Each row is a point. A path goes straight from each point to the next, and from the last back to the first. The post is the endless flat space through its rows: a point in 2 columns, a line in 3, a plane in 4, and so on, so that a path can go around it. Count how often the path circles the post. Going back the other way cancels.

Post:
[[-0.77 -0.56]]
Path (14 x 2):
[[ 0.04 -4.13]
 [ 2.21 -0.67]
 [ 0.36  1.43]
 [-2.55  2.58]
 [-2.53 -0.80]
 [-1.01  0.65]
 [ 0.22  0.65]
 [ 0.35 -1.04]
 [-0.82 -2.36]
 [-2.68 -1.04]
 [-3.37  1.22]
 [ 0.28  2.22]
 [ 2.45 -0.90]
 [-0.20 -2.00]]
Times around: 1

Post (7 x 8):
[[ 0.68  0.23 -1.98  4.47  1.01  1.37  0.02  1.99]
 [-2.23 -2.04  0.37 -1.46 -0.12 -1.40 -0.33  2.43]
 [-0.98  0.81 -0.72  0.28 -2.66  2.53 -0.97  2.04]
 [ 0.17  1.43 -0.39 -0.63  0.01  1.22 -1.06 -0.71]
 [-0.13 -2.69  2.27 -2.32 -1.29 -3.13  1.15 -1.09]
 [-0.80 -1.27  4.26 -1.01 -0.20 -3.29  0.42  0.37]
 [-0.81 -0.73  0.32  0.98  1.05  1.62  1.46  1.06]]
Path:
[[-2.52  1.71  0.14  0.57 -1.49 -0.48 -0.75  0.14]
 [-0.98 -1.23 -1.99 -0.45 -1.78  0.18 -2.63 -1.62]
 [ 0.35 -1.73  2.44 -1.23  1.60  0.33  2.04 -1.45]
 [ 0.23  1.08  6.07  0.78 -3.77  0.04  0.00  2.71]
 [-0.05 -0.25  2.53  0.40 -1.43  0.72  0.27  2.35]
 [ 0.29 -2.07  0.80 -0.24 -2.39 -0.98 -1.86 -0.95]
 [-1.83 -2.56  1.17  1.61 -1.96 -2.18  0.27  1.88]
 [-1.51 -0.42  0.62  1.82 -0.83 -2.37  1.78  1.17]
 [-0.32 -1.56 -2.64 -4.20  1.07 -0.73  1.30  0.94]
 [ 2.82 -1.98  0.08  1.50  0.71  0.17  1.63 -0.20]
 [ 0.70 -0.50  5.63 -0.13 -0.89  0.51 -1.05 -0.05]
 [ 3.44  0.01  1.88 -0.64 -0.15 -4.37 -0.71 -0.07]
 [-1.50 -0.04 -3.11 -2.69  1.08  0.70  0.52  1.29]
 [-1.95  2.05  1.19  0.02 -2.43 -2.19 -2.35  1.02]
 [-2.51 -1.15  0.42 -1.30 -1.25 -2.33 -2.74  0.40]
 [-0.62 -2.01  2.49 -3.54 -0.87  0.52 -0.97  0.22]
 [ 1.17 -1.66 -1.09  0.70 -2.17  0.71 -0.03  3.69]
 [ 1.53  2.69  3.67  1.19 -1.26 -0.99  2.25 -1.36]]
Times around: 1

Post (13 x 14):
[[ 0.33  0.79 -1.49 -1.27  0.63 -2.19  0.27 -2.60 -0.63 -0.97  3.00  0.58
  -0.71  0.96]
 [-0.58 -2.23 -2.15 -1.29 -1.71 -0.13 -0.61  1.42 -2.28  2.22 -3.12  2.22
  -2.79 -1.23]
 [-0.77  0.56  2.49 -0.84 -0.93  1.98 -3.01  0.09  1.87 -1.93  0.79 -1.47
  -0.15  0.23]
 [ 0.02 -2.03  1.94  5.21 -0.30  0.21 -1.26  0.83  2.07 -1.21 -0.54 -0.54
   0.21 -0.70]
 [-0.22 -2.68 -2.96 -0.66  2.05 -1.45  0.43  4.67 -0.88  1.97 -0.66  2.24
  -1.87 -0.12]
 [ 0.50  0.48 -0.40  1.71 -1.68 -0.41  0.30  2.98  0.24  3.13 -1.42  0.63
  -0.56 -0.98]
 [ 3.43  0.62  0.23 -1.50  2.18 -2.54  0.42 -4.10  0.54  0.64  0.74  1.68
   0.23  4.21]
 [ 3.85  0.24 -0.87 -0.77  0.57  0.82  2.29 -2.63 -0.28 -0.66  1.87  0.18
  -1.41  2.51]
 [-0.95 -0.84  1.46  1.84  0.80  2.28 -1.60  0.49  0.97  1.34  0.32 -2.33
  -1.22 -0.35]
 [-0.56  0.40  2.07  2.41  1.99  1.97  0.46  1.56 -2.15 -1.14 -1.24 -0.94
   1.81 -1.48]
 [ 0.08 -1.77  1.17  1.16  0.94 -0.02  0.04  0.16  1.77 -0.35 -1.69 -2.13
   0.31 -1.09]
 [-2.46  1.40  0.68  1.66 -1.27  3.76 -1.07  0.00  1.47 -0.28 -1.96  0.46
  -1.44 -2.18]
 [ 1.63  1.45 -3.07 -0.31 -0.58 -1.19 -1.37 -1.95  0.95  0.52  0.21 -0.08
  -0.36  3.01]]
Path (20 x 14):
[[-0.87  0.02  2.88 -2.48  0.68 -0.50 -2.64 -0.70  0.27 -1.19 -0.76 -0.84
  -1.49 -3.18]
 [ 1.34 -3.19  0.63  0.65  4.09 -0.64 -3.27  3.12  1.04  0.04  2.34 -1.35
   2.71  2.19]
 [-0.75 -3.71  0.74 -0.85 -0.23  2.20  0.42  0.66  1.58  0.34 -1.22  0.95
  -2.42 -0.29]
 [-1.17  0.07 -0.86  3.64 -3.41 -0.64  1.12  1.97 -0.80  0.34 -2.41  0.96
  -0.42 -1.56]
 [-0.34  2.10  2.07  0.33  0.98  3.42 -1.65  1.97  5.81 -0.26  3.33 -3.40
  -2.70  0.03]
 [ 0.89 -3.37 -0.46  1.13  2.27  0.39 -3.94 -0.54  2.90  0.18  2.09 -0.82
  -0.67  0.94]
 [ 1.28 -1.84 -0.40  1.49 -0.45 -1.36 -0.94 -0.32  0.48  0.81  2.33 -0.74
   0.45  1.47]
 [-1.14 -2.95 -1.08  0.11 -1.81 -1.22  0.54  1.26 -0.98 -0.28  0.91 -0.98
  -1.89 -0.14]
 [-0.49 -0.20  1.94  0.44 -1.94 -2.67  0.60  0.78 -0.20 -2.67 -5.11  2.09
   1.74 -2.82]
 [-1.05  2.62 -2.26  0.55 -1.43  0.90 -0.66  0.27 -0.77 -2.06 -0.45 -0.42
   2.42  0.88]
 [ 1.26 -4.19  0.43 -2.49  2.72 -0.92 -0.14  4.10 -0.62  0.63  1.15  0.48
  -0.41 -0.44]
 [ 0.90  2.49 -0.29  1.31  0.93 -0.36 -3.94  1.55  2.60 -1.48  2.46  0.84
   0.70  1.45]
 [-1.02  0.87  1.25  0.44 -0.40 -4.19 -3.13  4.18 -0.43 -0.19 -3.93  1.87
   0.90 -0.34]
 [ 1.77 -1.66  0.39  1.86 -2.26 -1.56  0.74  1.87  0.86  0.02 -0.80  2.45
   0.64  3.02]
 [ 1.17  0.78 -2.26  1.01 -0.84  0.19 -1.07 -1.11  2.66  1.00 -0.81  3.04
   0.11  2.33]
 [ 1.98 -0.86  1.43  0.70  3.59 -0.03  2.04  1.19 -0.35  0.43  2.89 -1.39
   0.44 -0.98]
 [ 0.43 -0.85 -1.26 -1.18  2.13 -2.35 -0.84  2.37  0.01 -0.03 -1.67 -1.14
   0.06  0.91]
 [-2.66  2.99 -2.61  4.01 -3.76  0.82 -0.38 -1.37  1.26 -0.51 -0.88 -2.11
  -1.67 -0.93]
 [ 0.37  2.03  1.67  2.33 -0.90  2.34 -0.32  0.79  2.35 -0.14 -1.26  0.90
   2.03  2.76]
 [-0.44  0.70 -0.53  4.86 -1.35 -2.41  0.30  1.45  0.04  0.00 -2.65 -0.20
  -0.18  0.18]]
Times around: 0
